Every row gives one point. The window is the flat piece filled in between its corners: a triangle in 3 columns, a solid with four corners in 4, and so on. A path goes straight from each point to the next, and from the last back to the first. After which points does the path pass through the window?

Window:
[[ 0.23  0.13  0.58  0.11]
 [-0.89  0.61 -0.33 -0.84]
 [ 0.30 -0.09 -0.21 -0.22]
 [-0.25 -0.18  0.54  0.13]]
Path:
(1): [-0.04  0.03 -0.12 -0.75]
(2): [-0.25  0.27 -0.25 -0.18]
(3): [0.10 0.53 0.09 0.26]
(4): [ 0.13 -0.38  0.22 -0.29]
(5): [-0.13 -0.23  0.24 -0.41]
(6): [ 0.11  0.25 -0.81 -0.07]
(7): [-0.38  0.49 -0.55 -0.05]
(8): [ 0.00 -0.14  0.23 -0.32]
Through the window after points: 1, 3, 7

Window:
[[ 0.09  0.24 -0.27 -0.04  0.67  0.68  0.26  0.02]
 [-0.52  0.32 -0.24  0.35 -0.46 -0.59  0.32  0.38]
 [-0.05  0.00 -0.19 -0.44  0.89  0.22 -0.66 -0.67]
 [ 0.47 -0.47 -0.48  0.00  0.59  0.37 -0.26 -0.76]
 [ 0.99  0.17 -0.23 -0.45  0.92  0.10 -0.46 -0.62]
 [-0.35 -0.40  0.44 -0.40 -0.64 -0.62  0.25  0.43]
 [-0.43  0.26  0.57  0.48 -0.23 -0.26  0.55 -0.06]
 [-0.15  0.16  0.33  0.29 -0.58  0.04 -0.25  0.34]]
Path:
(1): [ 0.36 -0.07 -0.17  0.02  0.68  0.19 -0.39 -0.23]
(2): [ 0.28 -0.13 -0.46 -0.52 -0.08  0.22  0.09 -0.52]
(3): [ 0.14  0.38 -0.31 -0.52 -0.13  0.49  0.12 -0.58]
(4): [-0.11 -0.30  0.19  0.63  0.69 -0.03 -0.26  0.44]
(5): [ 0.45 -0.49  0.22  0.57  0.05 -0.54 -0.37  0.42]
(6): [ 0.00  0.33  0.08 -0.29  0.06  0.18  0.03 -0.29]
(7): [ 0.07  0.16  0.05 -0.31 -0.13  0.13  0.05 -0.44]
(8): [-0.21 -0.29  0.08  0.01  0.31 -0.48 -0.40  0.13]
(9): [-0.13  0.04  0.42  0.43  0.38 -0.27 -0.13  0.07]
(10): [-0.27 -0.05  0.03 -0.51 -0.62 -0.02  0.65  0.06]
(11): [-0.13 -0.04  0.03 -0.35 -0.86  0.53 -0.37 -0.48]
(12): [-0.06  0.01  0.14  0.37  0.27 -0.38  0.13  0.01]
(13): [-0.16 -0.01  0.18  0.22 -0.01  0.00 -0.34  0.22]
(14): [ 0.07  0.32  0.08 -0.10 -0.68 -0.04  0.35 -0.02]
(15): [ 0.02  0.45 -0.06 -0.19  0.00  0.18  0.49 -0.09]
(16): [ 0.38 -0.16  0.14  0.42  0.42 -0.13 -0.26  0.01]
Through the window after points: 3, 5, 9, 13
